Each row of a before or after table is a point. The points were changed in one or more steps. Then noise was added and the rows were shuffled. The steps act on how far a point lies along the listed directions, d1 being the first. Write out the steps. A step turns or swaps two directions, mirrors them in a line or flattens them onto one, adds a multiple of one to another, or multiplies one. Angles are multiples of 10 degrees, from the lower direction toward the higher: turns from -170 to 170, lines from 10 to 170 but not 90. Use the fewest steps. Two steps may share a direction if one is a turn and the other turns, adds or multiplies; they go together, in the order done. Otherwise the lowest direction goes first.
In the rows, zero is written as 128.

Directions:
(1): [ 74 109 152]
(2): [106 118  71]
(3): [149  70 129]
Before (8 x 3):
[[ 79 249 149]
 [144  95 167]
 [132 179 147]
 [137  99 149]
 [109 137 119]
 [117 157 100]
 [174 163 114]
 [126 115 161]]
After (8 x 3):
[[ 68 126  15]
 [127 148 162]
 [123 167 165]
 [123 112 113]
 [131  99  98]
 [113 153 148]
 [109 146  82]
 [155 147  96]]
Steps: multiply d1 by 0.7; turn d2 and d3 by 90 degrees

Directions:
(1): [ 84  96 130 196 111 152  77 148 129]
(2): [156 109  74 136 107 118 120 109 208]
(3): [ 79 144 103 142  67 101 187 134 119]
(4): [108  87 107 108 172 111 151 203 143]
Before (8 x 9):
[[150 166 104  61 153 131 183  88 117]
 [110 160 143 112  96 125 153 102  90]
 [106 150 101  91 132 105 173 194 129]
 [ 49 109 171  98 164  97 175 219  53]
 [173  70 125 173 129 168  74 129 198]
 [193  90  93 112 160 119  88 124 198]
 [136  82  68 137 126 130  61 145 170]
 [136 145 115 122 103  80 141 110 160]]
After, 8 rows:
[[ 61 140  81 154  80 135 173 118 117]
 [ 68  73 151 117 189 109 130 234  95]
 [ 78 129 121 144 128 133 119 205 112]
 [212 138 154  88 136 143 148  87 148]
 [157 155 118  93 107  94 165 101 123]
 [ 98 116 120 152 101 136 110 122 128]
 [169 136 111  78 142 127  96 109 114]
 [109 133 132 161  96 104 105 116 141]]
Steps: turn d1 and d3 by -100 degrees; flatten d2 and d4 onto the line at 120 degrees

Directions:
(1): [ 92 121 101 218 105 106 124  81 141 112 138  99 180 148]
(2): [171 105  86 131 122 117 140  65  93  83 129 193 110  87]
Before:
[[146 141 159  90 156 130 109 165 134 170 112 122 118 128]
 [170 114 124  44 142 152 144 116  82 121 121 212  52  61]
 [120 140 165  64 137 152 106 191 136 178 119 132  94 135]
 [170 108 112 114 142 116 142  62  96  85 136 193  99  96]
 [128 180 194  47 159 167 121 234 153 199 114  91  97 177]
 [185 128 125  19 121 140 134 116  81 117 125 187  57  77]
 [216 120 141  30 142 128 142 122 113 122 105 221  52  36]
 [135 139 167  64 126 135 119 180 151 171 115 120 113 145]
 [ 82 137 159 146 107 131 123 179 148 151 126  78 168 165]
 [ 99 181 189  49 151 165 104 231 138 189 136  88 107 156]]
After (10 x 14):
[[157 136 156  90 158 130 109 158 132 163 113 133 114 120]
 [141 167 169  27 154 164 116 203 112 158 134 140  82 124]
 [164 165 172  27 159 167 130 207 127 172 113 142  72 147]
 [120 124 140 143 141 114 132  98 129 122 141 131 133 138]
 [150 143 176  64 139 136 131 178 162 170 106 132  94  94]
 [112 136 159  77 144 156 133 162 118 158 123 137  89 110]
 [133 145 150  50 112 142 126 154 118 151 127 117  94 124]
 [132 135 162  56 132 147 108 183 125 172 117 147  88 123]
 [148 133 159  61 121 135 121 165 144 166 115 140 102 133]
 [123 122 134 118 107 131 139 143 118 120 123 136 138 126]]
Steps: flatten d1 and d2 onto the line at 20 degrees
